Each wall is flat, endless, passes through zero and stands at right angles to its row. A trip goes straight from one point to another. Which walls does it cross, in order?
In the rows, 128 means zero.

Walls:
(1): [181 159  95]
(2): [ 94 111 111]
(3): [137 106 128]
(4): [144  81 200]
(5): [107 161 148]
(6): [144 118  91]
(7): [141 127  97]
Trips:
[149 128  90] to [112  94 155] => 2, 4, 1, 7, 6
[162 109 135] to [125 137 144] => 7, 6, 5, 1, 3

Walls:
(1): [112 139 117 179 153  94]
(2): [113 151 168 133 151 145]
(3): [131 146 165 119 106 128]
(4): [130 139 144 184 105 111]
(5): [134 141  78 100 184 147]
Trips:
[ 97 134 106 133 146 124] to [142 141 103 126 130 116] => 2
[113 111 108 139 155 165] to [131 101 105 128 120 138] => 2, 1
[158 146 120 157  86  77] to [143 145 128  85  92  98] => 1, 4
[190 144 174 162 134 140] to [126 164  99 149 187 154] => 5, 3, 4
[124  90 166 100 164  95] to [135 118 156 181  68 138] => 4, 1, 2
[105 120 170  85 107 136] to [139 116  67  89 109 135] => 2, 5, 3
[120 145 141 125 103 118] to [170 127 168 126 144 107] => none

Walls:
(1): [ 77 104 147 142  58 136 136 119 158  84  88]
(2): [145 145 123 170 105 134 113 144 117 159 151]
(3): [133 151 108  94 125 153  73 115 148 123 133]
(4): [123 182 104 145 119 102 144  97 112 143 129]
(5): [180  95 171 129 108 148 120  64 167 113 145]
(6): [126 120 103 160 121 103 125 138 107 124 121]
(7): [117  97 116 147 130 140 124 124  82 102 125]
Trips:
[120  55 105 110  98 157 142  93 111  89 105] to [164 117 155 119 108 157  93 144 129 157 159] => 3, 6, 2, 1, 7
[145  62 179 126 133 134 161 121 134 192 167] to [ 88  92 106  86 103 136 127 143 143 150 122] => 2, 1, 5, 3
[156 179 100 151 137 142 120  95  90 114 120] to [141 112 134 105 151 138 141 106 163 117 108] => 5, 2, 6, 7, 4, 1

Walls:
(1): [132  94 138 145 140 131 116 110 122 150 202 102 123 116]
(2): [137 101  98 141 127  90  90 174 167 152 119 103 180 122]
(3): [127 112  93 131 168 107 137 161 171 135 116  83  94 151]
(4): [123 153 156 153 152  60 147 117 115 133 116 134 131 161]
(5): [169 101  87  86 123  80  62 137 147 114 126  81 137 154]
(6): [156  88 158 134 116 137 118 147 118 148 109 143 162 151]
(7): [107 131 139 115 194 150 119 155 117 114 128 137 149 112]
(8): [140 103 132 128 143 134 129 138 117 163 174 157 108 124]
Trips:
[135 121 124 129 117 113 121 176 126 116 112 123 107 140] to [124 135  97 160 130 150  95 146  90 143 116 183 171 118] => 7, 4, 8, 3, 5
[147 143 144 160 145  87 134  74 126 122 161 158 116 140] to [ 79  93  99 158 145 162  58 147 103 102 153 156  92 143] => 7, 4, 5, 3
[158 157  96 120  87 116 148 113 171 162 168 133 112 121] to [112 129 109 173 172 154  99 187 109 120 164 151  98 129] => 5, 7

Walls:
(1): [167 179 161  90  88 182 158 137 118 126 159  62 168 155 139 189 124 152
 127 140 133 105 136 123]
(2): [131 133 105 169 124 101  90 115  79 129 127 140 152  82 164 114 107 124
 168 160 166  91 172 123]
(3): [147 148 179 140 170 123 110 106 114 125  93 131 107  74 124 143 125 100
 105 105 116 118  95 103]
(4): [138 139 131 124 114 115 130  94  85 131  81 150 135 108 108 110 161 136
 207 129  99 158 160  99]
(5): [148  99 150  85 115 152 163 148 116 135 138 101 159 152 168 149 168 148
 156 126 130  89  90 134]
(6): [ 84 117 115 108 147 155 125 122 112 139 140 149 155 148 112  86 144 126
 159 166  61 112 142 171]
Trips:
[141 145 133 118 118 143 131 135 141 120 154 146 125 152 138 132 105 133
  89 102 140  92  56 123] to [169 148 104 173 136 124 152 117 166 140 165 119 118  95 126 137 128 116
 185  90 154 126 157 124] => 2, 5, 4, 3
[137  80 108 155  77 107 151 169  95  97 141  94 134  72 112 164 159 141
  70 111  83 104  84 127] to [131 158 115 152 108 140 156 128 168 144 127 144 118 141 114 152  89 106
  93 135 134 118 130 144] => 5, 3
[140 123 170 107 163 140 125 174 122 126 154  94  81 172 111 176 206 141
 106 115 111  91 108 118] to [128 132 136  58  40 156 132 100 103 116 129 170 140 120 126 136 149 113
 119 104 113 113 170 100] => 4, 6, 3
[186 108  88 134 136 132 118 124 102 119 180 172 123 149 131 154 127  41
 108 101 170 153 137  92] to [145 127  79 142 188 136 123  72 114  87 101 138  96 122 173 109 129 136
 134 131 107 126 173 120] => 4, 6
[145 137 172 136  87 118 114 117 120 130 137  74 142  93 129 102 113 121
 162  78  76  91 100  88] to [124 108 141 163 132 131 117  89 140 125 128 117 178 106 114 143 136 108
  88 146 134 151 129  83] => 5, 1, 4
[126 115 135 139 113  83 175 171 116 138 156  99 102 135 146 135 140 132
 120 139  90 119 115 174] to [140 109 119 132 170 156 148 171 129 148 165 161 127 127 121 122 110 124
 157 148 100 128 147 104] => 1, 4, 2
